Each point is reached from the start by the listed moves, each made once or not at all, plus a little noise. Say if it took an odd or an even number of moves. Then give how often each move was made.

Moves:
(1): +1.25, +2.70
(2): -0.85, +2.18
Start: +0.87, -0.36
Points:
+0.00, +1.76 => odd (0, 1)
+1.21, +4.61 => even (1, 1)

Moves:
(1): +2.38, -1.11, -1.48, -1.67, +1.95, -0.68, -0.61, -1.54, +0.14, -0.41
(2): -1.42, +2.66, -1.96, +1.18, -1.52, -2.25, +1.21, -1.43, -0.22, -0.31
(3): +2.28, -1.11, +0.97, +1.61, -2.20, +0.62, +0.09, -0.91, -0.35, +1.15
(4): +0.31, -2.76, -1.81, +3.63, +1.58, -3.27, -1.63, +0.35, +0.97, -0.85
(5): +0.16, +1.79, +0.61, -0.85, +2.21, -0.01, -0.99, +0.59, +0.65, +1.67
(6): +0.48, +0.61, -1.77, +0.15, -0.78, +1.27, -0.26, +3.05, +0.80, +1.22
(7): +0.91, +0.78, +1.00, +0.61, +1.42, -1.20, +2.00, +2.60, -5.09, +1.22
(8): -0.91, -0.18, +1.93, -1.51, -1.02, -1.03, -2.88, +1.01, -0.52, +0.24
Start: -1.01, -1.72, -0.11, -0.45, -0.83, +2.04, -0.78, +1.30, +2.65, -0.26
Points:
+0.57, +2.89, -1.59, -2.61, +1.64, -1.79, -2.24, +5.76, -1.57, +3.31 => even (1, 1, 0, 0, 1, 1, 1, 1)
+3.51, -1.65, -2.65, +4.15, +2.44, -4.65, -0.52, +0.79, -1.26, +2.21 => even (1, 1, 1, 1, 1, 0, 1, 0)
+3.85, -6.83, -2.62, +3.26, +0.52, -1.37, -2.86, -0.90, +3.29, -0.41 => odd (1, 0, 1, 1, 0, 0, 0, 0)
+1.88, -3.84, -0.29, +4.10, +0.64, -0.46, -3.30, +1.14, +3.97, +1.71 => odd (0, 0, 1, 1, 1, 0, 0, 0)

Moves:
(1): +1.60, -0.01, +1.23, +1.36, -0.67, +1.66, -0.46, -1.87, -0.21, +1.17, +0.18, +0.53, +2.17, -2.48
(2): -0.98, +0.31, +2.13, +1.00, -0.53, +2.91, +1.77, +2.15, +0.73, +2.43, +1.43, +0.35, +1.53, +0.23
(3): -1.09, -0.92, -3.87, +1.02, -2.32, +0.30, +1.25, +0.12, -0.72, +0.26, -1.18, -1.70, -0.69, +1.97
(4): -1.29, +1.99, -0.49, +1.47, -0.19, -0.04, -2.77, +0.92, +0.45, +1.22, -0.11, +2.19, +5.71, +1.61
(5): -0.99, -3.30, -1.11, +2.06, +1.15, +1.84, -1.62, +1.42, +1.12, -1.31, +1.09, +1.50, -0.39, -2.02
(6): -1.36, -0.85, -0.92, -2.22, -1.45, +3.16, -0.12, +0.98, +0.27, -1.63, -0.94, -1.63, +0.61, -1.20
(7): +3.08, -1.57, -1.02, +0.18, +1.50, -1.21, +0.14, +2.98, +1.37, +2.27, +0.72, +0.48, +2.41, +0.30
(8): -1.00, -0.52, +1.98, -2.33, -1.49, -0.25, -1.01, -0.13, +1.02, +0.24, -0.35, -0.31, +0.24, +0.90
(9): -0.39, -0.03, +1.38, -0.18, -3.36, -1.34, -0.68, +2.22, -2.95, -0.16, -0.73, -0.51, +0.27, +0.94
(10): -0.15, +0.92, +1.38, +2.71, -1.02, -1.11, -1.43, +1.86, +0.50, +0.40, +1.00, -0.33, +0.97, -0.01
(11): -0.78, +1.93, -1.43, -0.92, +1.50, -1.24, -0.01, +0.56, -0.71, +1.99, +0.22, +0.03, -1.18, -1.20
(12): -1.87, -0.58, +0.01, -1.50, +1.87, -0.35, +1.60, +0.27, +0.59, -1.48, -1.84, +0.60, -0.83, -1.64
(13): -0.85, -1.14, -2.55, -2.45, -0.05, -0.72, +1.66, -1.71, -0.87, -0.30, +3.21, +0.44, -0.53, -4.21
(14): +0.33, +0.49, -0.42, +0.40, -1.71, -0.36, +0.56, +0.33, +1.97, -0.04, -0.35, +0.97, -0.53, -1.02
Start: -0.06, -0.04, -0.89, +0.43, -1.70, -2.17, +1.27, -1.22, -0.46, -0.06, -3.58, +0.25, -1.13, +0.36
Points:
-5.61, -3.54, -4.06, +0.76, -6.63, +4.39, +1.23, +2.20, +0.59, +3.23, +1.04, -0.82, +1.54, -7.71 => odd (1, 1, 1, 0, 1, 1, 0, 1, 0, 1, 1, 0, 1, 0)
-1.43, -3.82, -2.62, +2.58, -3.20, -0.65, -0.30, +6.73, -0.64, +4.11, +2.09, +4.75, +7.89, -2.85 => even (0, 1, 0, 1, 1, 0, 1, 0, 1, 0, 0, 0, 1, 0)
-2.97, -1.37, -2.98, -1.53, -4.29, -3.82, -0.43, +6.31, -1.23, +0.22, -2.24, +1.52, +7.56, -3.86 => odd (0, 0, 0, 1, 0, 1, 1, 0, 1, 1, 0, 1, 1, 0)
